Every row gives one point. Two turns around zero, p and q, are shown by what they do to some points. Write where each new point lands after one turn and then the other. Backwards means that the second turn is done in reverse. Each puzzle has new turns, and all numbers are rounded.

Turn p:
[ 0.7 -0.5  2.0] -> [-0.3 -1.9  1.1]
[2.3 4.8 2.7] -> [ 5.3 -2.5  1.3]
[ 0.0 -2.0 -4.0] -> [-2.1  2.1 -3.4]
[-3.0 -0.5  2.3] -> [-1.1  0.8  3.6]
[ 2.8 -1.7 -0.8] -> [-1.1 -2.0 -2.5]
[-2.8 -0.1 -2.1] -> [-0.8  3.4  0.0]
Turn q:
[-1.7 -1.6 -2.6] -> [-0.1 -2.3 -2.6]
[ 2.7 -1.8 -3.2] -> [ 1.7 -4.1  1.1]
[-1.7  3.5  3.1] -> [-0.1  5.0 -0.3]
[ 0.8 -0.1  2.7] -> [-1.5  1.4  1.9]
Where do these land?
p, then q backwards: [0.4 2.8 0.2] -> [ 1.2  2.0 -1.6]
p, then q: [-1.9 -1.7  0.6] -> [-1.1  2.0 -1.2]
q, then p: [-1.7  1.9  2.9] -> [3.3 1.7 0.8]
q, then p backwards: [ 4.5 -0.5 -3.8] -> [2.5 3.0 4.4]
q, then p: [0.0 0.9 3.3] -> [2.4 0.8 2.3]
p, then q: [-1.2 -3.4 -3.1] -> [ 1.6  1.2 -4.3]

Turn p:
[ 1.6 -4.7 -2.2 -2.9] -> [-5.3 -2.9  0.8 -1.1]
[0.7 2.1 0.6 4.0] -> [3.0 1.7 2.1 2.1]
[-2.4  2.3 -1.5  0.7] -> [ 1.7  0.0 -2.4  2.3]
[ 1.7 -2.1  0.7 -0.4] -> [-1.7 -0.1  1.8 -1.3]
[ 0.7 -4.9  1.4 -0.5] -> [-4.4  1.3  1.7 -1.7]
[-2.2  1.9  0.8  1.6] -> [ 2.0  2.0 -1.4  1.3]
[-0.1  5.4  0.3 -2.5] -> [ 4.6 -2.0 -2.7 -1.7]
Turn q:
[ 0.6 -0.9 -2.5  3.9] -> [-0.6 -2.9 -2.8 -2.4]
[ 1.3  0.9 -1.3 -5.3] -> [ 0.2  1.2  5.5 -0.8]
[-1.8  0.4 -1.6  3.2] -> [ 0.3 -0.2 -3.4 -2.2]
[ 0.6  1.2  5.7 -0.4] -> [ 2.0  0.9 -0.1  5.5]
[-0.5 -1.6 -0.3 -1.4] -> [-1.8  0.7  0.9 -0.1]
Where do these land?
q, then p: [-1.1  1.3  1.2 -3.2] -> [ 3.4  1.1  0.7 -1.1]
q, then p: [-2.0  2.4  1.3  3.7] -> [ 0.2 -4.2  1.7  2.2]
q, then p: [ 2.6  2.0 -4.4 -1.3] -> [-2.0 -0.1  0.2 -5.3]
q, then p: [ 0.8 -4.2  3.8  0.2] -> [-0.4  3.5 -0.4  4.5]
q, then p: [-0.2 -1.5 -1.9  0.7] -> [-1.4 -0.3 -2.1 -0.3]

Turn p:
[-1.6 -1.2 -0.8 -2.4 -1.6  6.0] -> [-0.9  2.0  4.4 -1.1 -3.7  3.0]
[-1.7  0.5 -3.0  1.1  0.8  1.9] -> [-0.2  0.3  0.3 -3.6 -2.0 -0.6]
[ 3.0 -1.4 -0.2  3.0 -1.6 -1.5] -> [ 1.5  2.5 -2.7  2.0 -0.1 -2.2]
[-1.4 -1.2 -1.2  0.6  0.9 -5.1] -> [ 1.2 -2.1 -4.8 -0.8  1.4  0.8]
[-0.3  0.1  1.0 -0.2 -0.5 -5.0] -> [ 0.3 -2.6 -3.6  2.0  1.7  0.2]
[-1.0  4.7  1.7 -2.9 -0.6 -3.1] -> [-1.5 -6.0  0.6  2.2  0.8 -0.7]
[ 4.6 -0.9  0.6 -1.2  2.7  5.5] -> [ 2.5  4.0  6.0 -0.4  1.5 -0.8]
[-1.4 -0.7  1.8  1.9  0.0  1.4] -> [-2.6  2.0 -0.2 -0.4  0.4  0.3]
Turn q:
[ 1.3 -2.0 -1.9 -1.4  2.4  0.7] -> [ 3.3  1.2 -0.1  1.6 -1.7 -0.3]
[ 2.5  2.0 -0.5 -0.6  1.5 -2.2] -> [ 1.4  0.9  0.2 -0.2  1.8 -3.5]
[-1.3 -3.2 -0.7  2.4 -2.5 -0.5] -> [-2.8 -2.0 -0.2  2.2 -2.7  0.7]
[-3.1  5.2  0.3 -2.5 -2.7  1.1] -> [-1.0 -0.8 -3.8 -3.6  4.2  2.3]
[ 2.0 -2.4 -1.5  2.7 -2.7  3.5] -> [-0.7 -2.0 -0.2 -1.6 -5.7  0.0]
[-0.6  1.9  2.8 -2.0 -2.7 -0.4] -> [-0.5 -2.7  0.3 -1.9  3.2  1.2]
[-0.8 -1.5  1.6  1.3  6.7 -2.2] -> [ 0.5  5.4  3.8  3.5  1.0 -0.4]
Where do these land?
p, then q: [ 1.2 -2.6 -0.8  2.9  0.1  2.4] -> [ 0.1  0.2 -1.9 -2.8  3.0 -1.7]
q, then p: [ 0.3  5.1 -0.4 -1.3  4.5 -1.1] -> [ 1.7 -4.6  1.8 -1.3  3.0 -3.4]
q, then p backwards: [-0.4 -4.0 -1.4 -2.4 -1.0  1.3] -> [ 0.3 -1.0 -1.5 -3.4 -2.9 -2.0]
q, then p backwards: [ 1.5 -3.4  2.3 -0.3 -0.8  1.7] -> [-0.3  1.2 -1.4 -4.0 -0.9  1.6]
q, then p backwards: [-1.8  5.9 -0.2 -3.0 -0.9  0.8] -> [-1.6 -2.7 -0.2  2.2  5.0 -3.0]
q, then p: [ 0.8  2.4 -0.9 -0.2 -1.9 -4.0] -> [ 1.6 -1.2 -3.3 -2.5  2.1  1.0]
q, then p: [-1.6 -3.3  1.3  4.2 -0.1 -1.2] -> [-5.3  0.9 -1.8  0.2 -1.1  0.6]

Turn p:
[-1.5  0.8 -1.4 -0.9  2.3  3.3  3.4  3.3 -2.8] -> [ 4.3 -2.9  4.1 -1.3 -0.9  1.5  2.0 -0.3  0.6]
[-1.8  0.0  2.8 -0.2 -1.2  5.4 -0.3 -1.4  0.6] -> [-0.8 -3.3 -0.5  2.5 -1.6 -2.6  4.2 -0.1 -0.1]
[ 0.8 -2.6  2.2  1.7  0.3 -0.6  0.8  4.3  2.2] -> [-0.9 -2.5  0.2 -3.8  2.9 -2.2 -1.0  1.9  0.9]
[-0.8 -1.2  1.1  4.1  1.9 -1.1  5.1 -0.6 -1.5] -> [ 3.5  0.8  1.3  0.5  2.8 -1.5  0.0  1.3  5.2]
[-3.1 -2.8 -0.4 -2.1 -3.6 -1.9 -1.7 -1.1  1.1] -> [-3.9  2.5 -2.2 -1.3  0.9  1.7  3.5  0.0 -0.4]
[ 3.4  2.2 -2.7 -2.6  3.7 -3.4 -1.3 -1.4  0.0] -> [-0.9  2.5  2.4  1.2 -1.7  2.8 -5.7 -0.5 -1.4]
[ 2.9 -3.2 -0.9 -3.0 -1.8 -4.6  2.1 -1.1 -1.7] -> [-2.2  3.6 -0.8 -3.5 -1.8  2.4 -1.9 -1.1  4.1]
[ 0.9  3.1 -0.3 -3.7 -2.0 -3.1 -1.8  2.3 -1.0] -> [ 0.0  2.6 -0.6 -3.3 -3.4  1.4 -1.2  1.1 -3.6]
[ 0.3  4.0 -2.3  0.8 -1.5  2.6  0.2  0.7  3.4] -> [ 1.7 -3.4 -2.6  2.1 -0.6  2.1 -0.5  2.3 -2.6]
[ 1.3  1.9 -2.1  0.2 -1.9  4.0 -0.6 -1.5 -3.2] -> [ 2.8 -1.5 -1.7  1.9 -3.0  0.7  1.1 -3.8 -0.6]
[-2.4 -3.0  4.1  1.9  2.0  1.0 -3.2 -2.9  4.0] -> [-5.2 -0.6  0.5  3.6  3.6 -4.2  1.5  0.8 -0.2]
[ 0.0  0.8 -0.2  3.8  1.9 -1.6 -2.7 -0.6 -1.2] -> [ 1.5  2.1  0.1  1.5  2.9 -2.0 -1.9 -1.6 -1.7]
Turn q:
[ 0.0  0.5  0.8  2.8 -0.9  2.7 -2.8 -0.8 -0.8] -> [ 2.7  0.6 -2.3 -0.7 -1.2  1.7  0.0 -2.8 -0.2]
[-6.7  0.4 -2.5 -1.8  3.7 -2.9  3.6 -6.2 -0.6] -> [-1.1  4.1  1.6  3.3 -6.7 -4.2  1.0  5.7  0.8]
[ 1.9 -1.2 -0.4 -0.4 -3.3  1.7 -1.2  0.9  0.6] -> [-1.2  0.1 -0.2 -1.0  1.9  1.2  1.3 -3.5 -0.4]
[ 0.3  1.5  3.4  1.0 -3.2  0.2  0.3  2.5 -0.9] -> [ 2.0 -2.0  0.2 -2.8  1.9  0.9  1.3 -1.1  3.1]
[ 4.1 -1.4  1.2  1.4 -1.3 -1.5  0.0 -0.4  0.9] -> [ 0.5 -1.6 -1.9  0.6  3.6 -1.7  1.2 -1.3 -1.1]
[-0.7 -3.2  0.2  0.4 -1.7 -0.6 -1.3  3.6 -1.5] -> [-0.4  2.0  0.4 -3.8  2.8 -0.2 -1.9 -1.1  0.6]
[ 2.0  1.9 -0.3 -4.9  3.8 -2.5 -2.5 -2.7  0.4] -> [-1.1 -0.3 -0.5  2.1  0.0  2.3  2.1  5.4 -4.6]
[-7.7 -1.7  0.2 -1.5  5.1  0.1  4.1 -2.7  3.1] -> [-4.1  0.5 -0.2  0.1 -7.9 -4.2 -2.3  4.4  1.8]
[ 2.4  0.3 -0.3  2.4  2.1 -0.3  0.7  1.8 -1.6] -> [ 2.0 -0.9 -0.3  1.7  2.2  0.1 -3.1  0.1  0.2]
[ 2.1  1.8 -1.6  1.7 -2.4 -0.6 -1.7  3.3  1.8] -> [ 1.6 -2.3  2.8 -1.3  2.1  0.6 -0.2 -3.2 -2.0]
[ 2.4  1.1 -0.8 -1.1 -1.9  3.5  0.7  0.8 -1.5] -> [-0.8 -0.2  0.4  1.7  1.4  3.5  0.7 -2.6  1.8]
Where do these land?
q, then p: [ 3.2 -1.0  6.5  0.0  0.9  0.6 -0.2  4.3 -0.9] -> [-4.0 -3.5  4.4 -0.2  2.0  3.8 -1.1 -2.4 -0.9]
q, then p: [-0.6  0.1 -6.6  3.8 -1.8  0.7 -1.0  0.5  0.6] -> [ 0.2  4.1 -2.3  3.6 -2.8 -4.4 -0.9 -1.1  0.4]
q, then p backwards: [ 1.1  1.5  7.3 -0.2  0.2  0.7 -1.3 -1.8 -0.4] -> [-0.7  0.1 -1.1  1.5 -5.9  2.0  3.6  1.6  1.8]
p, then q backwards: [-0.4 -0.8 -4.8  1.7 -2.7  0.5  0.4 -1.4  1.2] -> [ 3.9  0.3  2.1 -0.2 -0.1  3.4 -1.6 -0.5 -2.0]
q, then p: [ 3.6 -0.6 -2.0 -4.0 -3.2 -2.5  0.5 -1.6 -4.5] -> [ 4.8 -1.8  4.4  2.5  0.7 -1.7 -1.3  3.8  0.8]
q, then p: [-0.1  1.4  3.8 -0.5  2.1 -1.1 -2.8  0.9 -1.2] -> [-0.2 -3.3  1.3 -3.0 -1.3  1.9 -1.0 -2.0 -0.7]
p, then q: [ 2.5  1.5  2.4 -0.4  3.4  0.9  1.5 -0.7  1.3] -> [ 1.5 -0.7 -1.2 -4.4  1.6 -1.5  0.1 -0.9 -1.4]
q, then p: [-2.7  0.5 -3.3  0.6  1.9  0.5  1.0 -0.6 -1.3] -> [ 0.8  0.5 -3.2 -0.1 -0.5 -2.7 -0.1  0.8 -2.5]
p, then q: [ 0.6 -1.3  6.5 -0.4  3.1 -4.4  0.0 -1.2  1.2] -> [ 2.8 -2.8  3.2 -5.4 -1.1 -0.9  0.5  4.1 -1.3]
p, then q: [-2.2 -2.6 -1.7  0.6 -0.6  2.2  1.3 -0.5 -0.7] -> [-2.2 -1.3 -1.5  2.5 -1.4 -1.9 -0.8 -0.3  1.1]
p, then q backwards: [-2.5 -0.8 -5.6 -1.4 -0.7  1.8 -1.7  0.2  3.5] -> [ 5.0  1.9  0.1 -3.9  0.1  2.6 -2.8  0.5  0.8]
q, then p: [-2.4  2.1 -2.7  0.3 -2.8  0.0  2.2  1.9  1.2] -> [-2.7  1.1 -1.2  0.6 -1.3 -3.6  1.0  2.6  1.6]
